Each row of a before or after table is a point. One or more steps were done to the points. Then noise was added and the rows were shuffled. The steps act on how far a point lies along the listed directions, d1 being the first. Name the steps. A step turns or swaps two directions, mirrors them in a line or flattens them onto one, adds a multiple of one to another, or multiplies one. Angles are multiples of 10 degrees, from the lower direction toward the higher: turns from -170 to 170, lines from 10 to 170 but not 90. Use the fewest steps. Two steps may share a direction if one is a turn and the other turns, adds or multiplies; they go together, in the order done. Otherwise the lowest direction goes first.
In the rows, 128 means zero.

Directions:
(1): [100,169]
(2): [169,156]
Before:
[[120,141],
[125,176],
[197,92],
[133,112],
[80,109],
[164,85],
[206,65],
[137,146],
[217,135],
[108,65],
[155,55],
[100,122]]
After, 12 rows:
[[120,117],
[99,68],
[111,93],
[120,112],
[150,164],
[118,102],
[132,138],
[145,166],
[139,147],
[103,76],
[132,128],
[120,109]]
Steps: flatten d1 and d2 onto the line at 60 degrees

Directions:
(1): [147,84,176,144]
(2): [62,125,152,125]
Before (11 x 4):
[[170,79,163,154],
[63,132,105,110],
[115,171,83,122],
[131,145,105,116],
[141,128,109,105],
[139,160,85,137],
[155,152,64,123],
[128,113,160,127],
[94,180,77,111],
[169,194,61,98],
[197,124,121,123]]
After:
[[148,145,102,145],
[50,169,67,95],
[123,116,152,127],
[169,120,96,134],
[119,168,85,122],
[187,155,107,115],
[218,77,170,138],
[179,61,182,158],
[89,193,68,108],
[132,142,110,120],
[145,122,120,107]]
Steps: add -1 times d2 to d1

Directions:
(1): [119,114,100,43,119,166,130,127]
(2): [134,173,159,92,117,81,171,92]
Before, 13 rows:
[[122,118,121,135,133,147,113,137],
[137,133,146,151,128,117,133,131],
[137,150,140,114,123,95,130,118],
[120,124,106,106,121,152,123,145],
[131,115,121,103,129,159,113,134],
[120,111,116,80,121,162,122,129],
[125,93,104,78,131,170,115,146],
[119,141,135,114,134,116,153,117],
[124,114,122,161,132,141,106,149],
[121,128,127,142,134,114,117,128],
[137,141,139,131,128,109,133,123],
[124,123,132,128,118,143,128,134],
[129,121,122,115,132,141,133,121]]
After:
[[140,158,157,137,129,85,148,110],
[109,91,82,8,115,207,114,133],
[119,96,103,146,136,168,96,149],
[123,89,111,210,141,160,75,176],
[123,163,149,89,126,94,174,104],
[110,104,79,71,119,188,111,157],
[139,180,162,104,118,61,154,98],
[121,116,126,125,117,157,122,138],
[122,93,96,68,126,202,99,147],
[129,115,116,92,131,150,133,122],
[111,51,58,9,128,237,88,164],
[124,128,132,168,139,105,115,129],
[143,144,163,188,131,93,138,126]]
Steps: multiply d1 by 2.5; multiply d2 by 2.5

Directions:
(1): [129,126,72,96,147,179,122,64,107,85,125]
(2): [138,119,68,141,96,94,136,115,72,190,115]
Before:
[[121,139,140,125,139,127,118,132,151,113,113],
[131,148,157,151,110,88,146,193,162,162,142],
[142,94,30,167,119,113,120,71,27,199,110],
[131,151,136,111,149,141,113,126,133,104,116],
[115,137,173,127,143,128,129,182,196,83,155],
[143,143,118,112,130,129,139,122,129,126,124],
[135,122,127,97,146,173,104,91,131,96,136],
[148,119,59,118,100,99,128,93,65,175,115],
[115,137,160,83,169,204,134,121,153,24,137]]
After, 9 rows:
[[127,134,100,127,129,121,121,116,122,133,107],
[114,116,247,167,189,155,101,168,203,73,149],
[144,144,129,111,134,131,137,128,139,119,126],
[129,138,209,116,148,126,113,163,188,85,144],
[136,147,106,110,137,137,116,113,108,120,113],
[129,124,44,85,130,181,143,68,59,91,117],
[135,145,108,154,94,79,151,169,125,192,133],
[134,123,38,128,100,103,141,120,90,161,130],
[135,121,112,94,141,170,106,83,114,106,136]]
Steps: mirror d1 and d2 in the line at 160 degrees
